Each wall is flat, endless, passes through zero and stands at right angles to its row. A trip goes straight from one point to another. Which walls does it cross, in order?

Walls:
(1): [ 1.2  0.7 -2.3]
(2): [ 1.6 -2.4  0.0]
(3): [-1.1  3.6  1.6]
(4): [0.4 5.2 2.8]
(5): [ 0.3 -1.4 -5.8]
(6): [ 0.7  8.7 -2.7]
Trips:
[ 3.1 -0.7 -2.3] to [2.5 6.3 2.6] -> 4, 3, 2, 5
[-1.1  0.3  1.5] to [ 1.0 -2.1  1.8] -> 2, 3, 4
[ 3.4  1.2 -1.2] to [-4.4  3.3  0.8] -> 3, 2, 5, 1
[-2.3 -0.5 -6.4] to [ 5.8 -3.1 -0.1] -> 2, 6
[ 3.0 -2.5  3.7] to [2.4 1.9 2.2] -> 4, 3, 6, 2
[ 0.9 -1.2  1.7] to [-0.4 -5.8  5.4] -> none

Walls:
(1): [ 0.4  2.6  5.7  0.1  0.2  1.4  1.8 -2.0]
(2): [ 2.4  6.0  4.8  0.3 -0.6  2.2  2.9  2.9]
(3): [-3.7 -3.3  2.4  4.0 -7.1  0.3 -9.2  2.0]
(4): [ 3.8  1.4  1.6  0.9 -1.9 -2.1  6.1 -0.9]
(5): [ 2.1 -0.2 -3.9 -1.9 -2.7  4.0 -3.7 -1.4]
(6): [-0.5 -1.5 -2.8 -2.2  2.2 -1.8 -3.4 -3.9]
(7): [-3.0 -1.5  2.0 -1.0  1.0 -0.1  3.2 -1.3]
Trips:
[ 7.2  2.8  4.5 -2.2  1.4  2.4 -0.8  1.2] to [ 2.5 -3.4 -3.8 -0.7  0.1  3.4 -1.4 -4.4] -> 6, 2, 4, 1
[ 3.0 -2.1 -2.7 -1.9 -3.5  2.5  3.7  2.5] to [-1.9 -0.8 -5.8 -0.7 -4.1  1.9 -0.2  0.5] -> 2, 3, 4, 6
[ 3.1  0.8  3.0  3.2  1.3 -6.4 -2.8 -0.5] to [-0.9 -0.2  0.3  2.3 -2.7  1.7 -5.2  8.4] -> 6, 1, 4, 5
[-2.8 -0.8 -1.7  0.2 -0.1  0.1 -0.1 -3.2] to [-4.5 -3.8 -0.3  2.9 -3.2  0.4  0.7  2.6] -> 5, 6
[-0.6  7.1  4.1  1.8 -2.0  1.1 -4.6 -3.5] to [-0.4  6.9  0.7 -3.9  2.1 -7.3 -6.4  0.5] -> 6, 5, 1

Walls:
(1): [ 2.0  0.2  1.5 -5.2  0.0 -3.7 -0.9 -3.6 -2.5  4.3  1.9 -3.1]
(2): [-3.8 -0.6 -1.6  2.9  1.2 -2.5 -4.0 -1.1  1.9 -0.5 -1.2 -1.4]
(3): [ 1.4  3.0  2.6  0.4  3.5 -0.8  2.3  2.0 -4.5 -1.9 -2.6 -5.1]
(4): [ 7.2 -1.6 -1.9  1.5  4.2  0.5  3.3 -0.9  2.1  2.2 -1.8  0.6]
(5): [ 1.2 -2.8 -1.2  3.5  0.6  0.1 -8.5  2.7 -7.3  0.9  3.7 -1.0]
(6): [-7.3 -2.8  0.9  8.4  1.4 -5.3 -2.7  0.8  4.2 -4.1  0.6 -4.5]
(7): [ 3.8 -2.5  2.9 -4.6 -0.8  0.0  4.2 -1.5  4.3  1.7 -2.2 -3.0]
(8): [ 0.4  1.6  0.5 -0.4  4.5  5.9 -6.4 -7.0 -4.3  3.5 -0.6 -1.5]
(9): [-13.4  -3.9   2.8  -0.2   0.1   2.2  -1.2  -0.4   5.4   1.1  -0.8   2.7]
(10): [ 2.2 -0.1  6.2 -2.6  3.4  1.4  2.5 -2.2 -2.4  6.0  4.4  0.1]
(11): [ 3.0 -3.4 -6.1 -4.0  3.3 -0.2 -3.6 -1.5  1.2 -0.4 -0.3 -0.2]
Trips:
[ 2.7  2.9  1.6  5.4  0.1 -3.8 -1.9  0.4  5.4 -0.3 -3.4  0.2] to [ 6.6 -4.7 -2.0  2.6  0.5 -2.2 -1.4  0.1  0.4  1.9  4.6 -1.8] -> 3, 5, 11, 1, 10, 2
[ 1.5 -7.4 -6.2 -1.2  4.0 -0.6  2.5 -2.0  4.9  1.4 -3.0 -4.0] to [ 2.0  3.7 -2.4  1.7 -2.8  2.4 -3.0 -2.7  4.6 -0.9 -0.5  0.9] -> 1, 8, 9, 6, 7
[ 0.6  2.3 -1.3  0.5  0.5 -4.9 -1.1 -3.7  2.4 -2.6  2.5 -4.2] to [ 1.3 -1.9 -5.3  0.4 -0.6 -3.1 -1.0 -0.6  0.6 -0.2 -4.9 -0.1] -> 4, 3, 1

Walls:
(1): [ 0.6 -4.2 -2.7  0.5 -2.5 -3.0  2.3  0.3 -2.2  3.7 -1.9  2.3  2.4 -1.5
 -0.8 -3.9  0.2 -2.2  2.7 -0.8]
(2): [ 2.7  3.0 -2.7  4.6 -3.7 -1.8 -5.1  0.5 -3.1 -2.7 -3.9  1.4 -3.6 -4.0
 -1.2  3.9 -3.7 -0.8  0.7 -1.8]
(3): [ 0.2  0.3 -3.2 -2.9  2.1  1.5  1.6 -2.1  1.5  3.5  3.8 -2.0 -1.4  3.6
 -4.6  2.2  1.8  1.0  2.3 -0.7]
(4): [ 9.6  1.6 -2.0  4.8 -1.9  4.8  0.2 -0.5  1.9 -2.8 -3.2 -3.5 -1.4 -0.8
 -0.9 -4.4  0.9 -2.9  2.9  1.9]
(5): [-3.3 -1.9  1.3 -7.9  2.0 -4.3  1.7 -0.3  0.7 -0.7 -1.9  0.6 -3.5  2.8
  4.5  6.5 -1.6 -0.4 -4.2 -2.2]
Trips:
[-2.9  0.7 -5.4  4.0  4.4  8.3  2.4 -1.8 -4.0 -0.8  4.5  3.3 -2.3  0.4
 -2.0 -4.7  1.5  1.5 -1.1 -2.3] to [-0.2 -0.7 -0.5 -0.2 -2.9  1.5  2.1  3.0  8.1  0.5  4.5 -1.9 -5.7 -1.3
  4.1 -0.9 -3.0  0.0  4.5  3.2] -> none
[-0.6 -3.6 -2.0  0.7 -2.7 -9.4  5.1 -7.9 -2.8 -2.4  1.3 -2.6  0.9 -0.4
  3.6 -0.1  2.9 -2.6  0.5 -5.1] to [-6.8  2.2 -0.6  0.4  0.1 -3.5 -4.6  1.6  1.0 -6.9  2.1  2.5 -1.7  1.1
  1.8 -1.4  2.5 -1.9  1.8  1.5] -> 2, 1
[-4.0 -0.4  1.0  5.7 -1.8 -2.4  0.5 -6.1 -0.6  0.8  0.6  1.3 -3.6 -4.1
  0.1 -5.6  8.9  0.5 -2.8  1.6] to [-1.5 -0.4  0.5 -3.7  0.6 -3.2  7.4 -0.3 -1.1  0.9 -0.9  0.8  2.8  2.1
 -5.2  0.8  5.3  3.9 -3.2  3.9] -> 4, 3, 5
[ 0.6  1.5 -0.6 -5.7 -1.1 -2.1 -1.0  0.7 -5.9  0.9  2.8  1.6  0.6 -1.3
 -0.3 -1.2 -0.9 -4.6 -1.0  1.0] to [-3.1 -1.7  4.5 -0.1  0.0 -0.7 -3.5  6.9 -6.2 -2.4  4.0  3.9  5.4  1.6
 -3.8  1.7  1.2 -2.0  0.0 -4.0] -> 5
[-2.2 -0.5 -0.2  1.0 -4.4 -3.6  2.0  2.0 -2.9  2.9 -0.8 -2.4 -0.8  6.1
 -1.3  3.1  1.0  1.7  4.0 -5.2] to [-0.5 -2.7  1.8  2.0 -2.8 -2.5 -3.0 -0.8  4.3  0.3 -0.1 -1.8  2.6  1.1
  2.8 -4.0 -2.9 -2.1 -1.6  4.6] -> 2, 3, 5, 4
[ 1.8  2.5 -6.3 -0.2 -0.8 -0.7 -6.1  2.0 -0.3 -9.4  0.0  3.9  3.8 -2.4
 -1.1  1.3 -0.2 -3.6  1.4  4.8] to [ 1.4 -0.3  0.0  1.7  1.1 -0.7 -3.6  2.9  0.5 -3.2 11.4  3.1 -1.4  2.1
 -0.8  1.6 -1.0 -3.2  5.1 -0.3] -> 3, 4
[ 4.1  2.6  1.0 -0.5  2.3  1.3  3.1  1.0  3.8  3.2 -5.7  0.4 -1.7 -7.4
 -0.1  3.7  3.8 -4.4  4.9  6.4] to [-1.5  0.8 -2.7  0.4 -1.4 -6.7 -5.3  1.2 -0.3 -3.5  0.1  4.0 -0.3  5.7
  0.1  3.2  2.1 -7.3  3.0 -0.6] -> 5, 4
[-3.1 -2.6 -0.7  3.2 -3.7 -2.2 -0.5 -1.5 -1.1  2.9  0.4  1.6  5.0  2.2
 -1.4 -0.8  0.2  1.2 -2.3 -2.4] to [ 5.6 -1.9  1.6  1.0  5.6 -4.1  4.6  0.6  0.5  3.5 -3.2 -3.3 -2.9 -4.5
  1.9  1.1  3.0  0.3 -1.3 -1.6] -> 5, 4
